Each row is a point. Examples show where two turns around zero, p and q, send a point. Write where each new point lands after one turn and then the other. Backwards means that the second turn is done in reverse. Each puzzle has new turns, and all numbers are rounded.
In the rows, zero is written as 128.

Turn p:
[165  81] => [120 187]
[117 169] => [117  87]
[145 104] => [125 157]
[ 84 158] => [151  80]
Turn q:
[111 124] => [144 121]
[105  91] => [169 143]
[186 100] => [ 99 186]
[152 150] => [ 96 125]
[ 86 175] => [132  65]
Where do these land?
q, then p: [142  83] => [91 98]
p, then q backwards: [154 203] => [144 206]
q, then p: [ 81 118] => [101 168]
q, then p backwards: [129 130] => [129 130]
p, then q: [134 107] => [111 115]

Turn p:
[107 126] => [130 107]
[160 128] => [128 160]
[ 79 116] => [141  79]
[164 190] => [ 66 163]
[129  81] => [175 130]
Turn q:
[137 113] => [140 115]
[139 213] => [119 213]
[134 103] => [140 105]
[89 93] => [98 85]
[141 119] => [143 122]
Where do these land?
q, then p: [170 133] => [113 168]
q, then p: [130 153] => [103 124]
q, then p backwards: [127 183] => [181 141]
p, then q: [114 110] => [149 119]
p, then q: [99 61] => [200 116]

Turn p:
[181  64  98] => [72 98 67]
[ 96 155 121] => [166 125 148]
[149 145 132] => [111 122 148]
[ 87 147 161] => [163 167 149]
Turn q:
[ 91 108 106] => [ 88 143 149]
[125 186 175] => [177  78 155]
[125 106  78] => [104 177 127]
[171 113 153] => [144 114  81]
Where do these land?
p, then q: [ 81  93 164] => [186 162 145]
p, then q: [117  74 163] => [156 167 172]
p, then q: [161 159 156] => [121  80 150]
p, then q: [158 119 105] => [ 90 134 132]
q, then p backwards: [151 148  76] => [ 90 127 174]
q, then p backwards: [101 174 105] => [114 180 150]

Turn p:
[167 124 116  99] => [149 141 161  99]
[151 139 117 147] => [150 144 137 146]
[181 138 167 101] => [113 145 196 120]
[ 87  83 158 146] => [102  67 111 143]
[ 54 157  82 147] => [125 145  36 133]
Turn q:
[173 122 128 142] => [142 123 127  83]
[161 197  79 113] => [219 131 141 136]
[149 121 165  89] => [112 162 168 109]
[ 85 117 145 157] => [ 90  97 118 153]
[ 72  82 123 138] => [ 77 128  86 160]
Where do these land?
q, then p: [166 149 107  70] => [117 187 173 140]
p, then q: [115 145 135 163] => [137  94 106 130]
p, then q: [ 68 110 126 160] => [131 128  58 132]
q, then p backwards: [ 90 135 158  96] => [146 155 173 147]
q, then p: [201 101 114 150] => [132 149 148  51]
